Each row is a point. Each copy is the shape, with its points in the same order, turned, moved and blurred by noise. Is it also mirrored, or only turned?
In the rows, 128 means zero.

Shape (7 x 2):
[[154 149]
 [129 105]
 [107 116]
 [194  93]
 [ 93 126]
 [ 88 138]
 [114 165]]
Copy 1 (7 x 2):
[[116 133]
 [161 109]
 [177 128]
 [115  63]
 [178 144]
 [179 159]
 [140 168]]
Copy 1 is: mirrored
Copy 2 (7 x 2):
[[121 160]
 [136 116]
 [117 107]
 [191 152]
 [ 99 102]
 [ 83 103]
 [ 80 144]]
Copy 2 is: only turned
Copy 3:
[[156 156]
 [121 117]
 [139 100]
 [ 89 177]
 [154  90]
 [166  90]
 [184 122]]
Copy 3 is: mirrored
Copy 4 (7 x 2):
[[137 164]
 [160 111]
 [142 107]
 [210 166]
 [122 100]
 [109 108]
 [112 140]]
Copy 4 is: only turned

Shape:
[[ 95 132 134  91]
 [114 102  60 112]
 [111 140 150 140]
 [ 92 107 128 114]
 [ 96 105 127 148]
 [ 94 111 122 110]
 [148 175 129 114]
 [224 151 149 110]
 [117 114  64 104]
 [ 94 155 135 116]]
Copy 1, 10 rows:
[[ 99 114  88 111]
 [163 170  88 144]
 [108 103 134 131]
 [132 106  91 132]
 [139  95 115 146]
 [129 110  92 130]
 [ 84 147 151 107]
 [120 150 197  41]
 [153 173  86 131]
 [ 89 114 116 135]]
Copy 1 is: only turned
Copy 2, 10 rows:
[[ 69 144 104 111]
 [ 76 106  88 185]
 [103 136 146 113]
 [ 80 108 109 118]
 [ 99  91 133 128]
 [ 76 111 109 123]
 [107 183 124 137]
 [187 192  90 139]
 [ 73 120  82 184]
 [ 72 146 135 115]]
Copy 2 is: only turned
Copy 3, 10 rows:
[[117  94 146  90]
 [141  82  70 101]
 [125 130 146 141]
 [146  83 138 124]
 [142 101 126 147]
 [137  88 129 112]
 [ 91 161 124  93]
 [154 226 119  87]
 [129  84  65  94]
 [ 94 107 149 114]]
Copy 3 is: only turned

Shape (9 x 6):
[[161 197 124 122 130 157]
 [114 126 179 142 140 110]
 [172 110 170  95 150 141]
 [109  89  86 115 142 101]
 [133 146 157 168 133 107]
 [133 162 125 100 137 144]
 [112  93 168 176 152 114]
 [158  93 157  95  78 121]
 [106 136 149 195 113 184]]
Copy 1, 9 rows:
[[146 144  93 182 100 111]
 [109 147 188 145 112 141]
 [145 199 148 142 100 170]
 [163 119 149  84 155 157]
 [108 140 167 164 142 125]
 [153 142 118 140  93 129]
 [100 132 200 150 143 172]
 [195 191 189 138 124 137]
 [140  91 173 213 122 162]]
Copy 1 is: only turned
Copy 2 (9 x 6):
[[150 186 104 141  93 183]
 [114 106 162 130 135 166]
 [126 113 140 116  61 132]
 [110 139 117 123 161  83]
 [141 140 172 142 141 170]
 [122 156  99 133 107 159]
 [134 102 184 101 155 145]
 [153  83 120 171  95 113]
 [193 121 129  94 161 192]]
Copy 2 is: only turned
Copy 3:
[[134 127  75 168 146 166]
 [117  82 164 104 136 136]
 [153  74  87 108 136 108]
 [148 161 161 103 158  77]
 [108  98 158 147 132 140]
 [141 132  95 122 152 148]
 [ 93  87 173 107 134  99]
 [173 107 121  96  76 109]
 [ 43 132 127 131 105 133]]
Copy 3 is: only turned
Copy 4 (9 x 6):
[[151 180 157  61 133  97]
 [100 117 185 113 118 165]
 [108 172 144  94 156 190]
 [102  81  83 111 119 141]
 [131 116 188 121 115 132]
 [110 159 125  74 126 115]
 [ 85 100 176 152 127 148]
 [130 151 120 107  84 195]
 [100 168 164 166  91  87]]
Copy 4 is: only turned

Shape (11 x 8):
[[167 124 111  64 146 191 128 132]
 [168 173 147 108 135 140 101 178]
 [118  71 150  82 129 102 101 182]
 [163 125 108 126  90 144 192 104]
 [123 165 180 136 102 191 156 145]
 [ 85  97 115 130 152 100  97 167]
 [ 84 104 145  69 118 122 110 146]
 [137 131 158 150 113 120 108 105]
 [ 88 100 114 115  85 168 164 115]
 [146 151 130 130 172 104 188 125]
 [132  82 102 152 151 136 164  94]]
Copy 1 (11 x 8):
[[126 106 169 158 138 172  66 107]
 [ 96 183 127 168 118 157  90 117]
 [107 185 146  65 156 127  73 103]
 [180 122 163 140  91 150 146 112]
 [ 73 128 157 156  65 135 130 142]
 [122 167  84  73 157 134  89 152]
 [133 151 136  96 139  87  66 127]
 [105 142  98 142 132 112 152 118]
 [144  89 147  87  84 115 121 141]
 [155 172 152 160 144 162 154 173]
 [159 102 131 107 154 160 160 146]]
Copy 1 is: mirrored
Copy 2 (11 x 8):
[[125 162  86 130 205 173 139  79]
 [184 131  72 156 132 147 139  97]
 [186 168 119 106 183 105 170 165]
 [ 62 174 113 123 129 143  88 110]
 [130 109 143 152 151 123  92  69]
 [155 130 123 102 138 125 211 173]
 [138 158 118 153 182 101 182 150]
 [131 126 118 159 137 139 112 165]
 [ 71 150 166 139 173 124 136 130]
 [110 120  69  88 116 109 126 120]
 [ 65 124 111  88 154 159 130 158]]
Copy 2 is: only turned
Copy 3, 11 rows:
[[ 98 107  84 137 103  39 155 109]
 [151 110  59 160 103  89  93  85]
 [114 172 107 112 117  95  68 150]
 [ 96 110 168 157 119  99 156  59]
 [142 130  88 173 185 103 151  63]
 [138 146 114 141 107 138 100 179]
 [120 174  95  95 124 114 126 135]
 [146  89 123 120 148 137 111  97]
 [ 82 149 137 140 152 128 177 110]
 [184 122 164 164  98  86 141  94]
 [119  96 185 149 128 104 152 141]]
Copy 3 is: mirrored
